Rows are points. Examples show where two turns around zero, p and q, send a point. Where does a point land after both, in the order given? Backwards means that the second turn is done in reverse. Each puzzle has new turns, and all numbers are rounded.

Turn p:
[-6 46 24] => [  5   5 -52]
[17  6 -7] => [-18   5  -1]
[14  4 20] => [-11 -18 -14]
[  2 -41 -34] => [-3  7 53]
[-28 -15  -3] => [28  1 14]
Turn q:
[10 13 16] => [ 11 -10 -17]
[ 16 -29  14] => [27 24  2]
[-37  10  18] => [-30  10 -28]
[ 12   6 -48] => [ -7 -24  43]
Where do these land?
q, then p: [-19  -6 -18] => [ 23  -4 -13]
q, then p backwards: [ 38 -25  -4] => [-40 -19 -10]
p, then q: [ -2  40 -13] => [-22 -34  11]
p, then q: [-17  -9  35] => [26 15 26]

Turn p:
[ -7 -12 -15] => [16  6 11]
[ -2   6 -11] => [11 -6 -3]
[13  9 26] => [-27   0 -13]
[ 10  40 -20] => [ 17 -27 -33]
[-26 -36  25] => [-21  14  44]
[11 -6 -5] => [ 4 11 -6]
Turn q:
[-15   5   9] => [-11   0  14]
[-14  -9  -6] => [ 7  9 13]
[12  3 -1] => [  1  -5 -11]
[-4 37 28] => [-37 -28   6]
[ 17 -48  -3] => [ 17  42 -23]
[  3  11 -26] => [ 22 -18   1]
Where do these land?
q, then p: [-25   3  -8] => [-26   4  -1]
q, then p: [13 12  2] => [12  8 10]
q, then p backwards: [ 31  25 -16] => [  0  41 -13]
p, then q: [ -6 -17  34] => [-22   0  31]
p, then q: [-3  5 17] => [-1  9 16]
p, then q: [-10 -28 -29] => [-23 -16 -31]

Turn p:
[-18  19 -20  48] => [-39 -36   3  24]
[ 4 12 21 15] => [ -1 -23  -7 -16]
[ -9 -21  13 -12] => [ 14   9  21 -11]
[ 13   7  37 -15] => [ 27  -7 -12 -30]
[  0  -1 -22 -36] => [19 30 -7 22]
[ 29  10 -33 -14] => [-11  29 -32  15]
[-19 -25   5  13] => [-7 -3 33 -4]
Turn q:
[ 16 -12  -5  17] => [17 17 -6 10]
[-8 18 22 -5] => [-28  -7 -10  -1]
[ 19 -31   9 -48] => [  2 -25  36  42]
[-25 -10  -3   8] => [ 13 -17 -13 -13]
[ -2  35 -22  28] => [ -4  32  -8 -37]
Where do these land?
p, then q backwards: [-33  39   3 -15] => [ -6 -52  11  -4]
p, then q: [28 17 15  1] => [14 -4 32 -9]
q, then p: [-32 -29  -1  17] => [-18  42  -4  -4]
q, then p: [  8 -13   9 -10] => [-15  -8   7  -9]
q, then p: [ 29 -15 -27   7] => [ -3 -15 -34 -21]
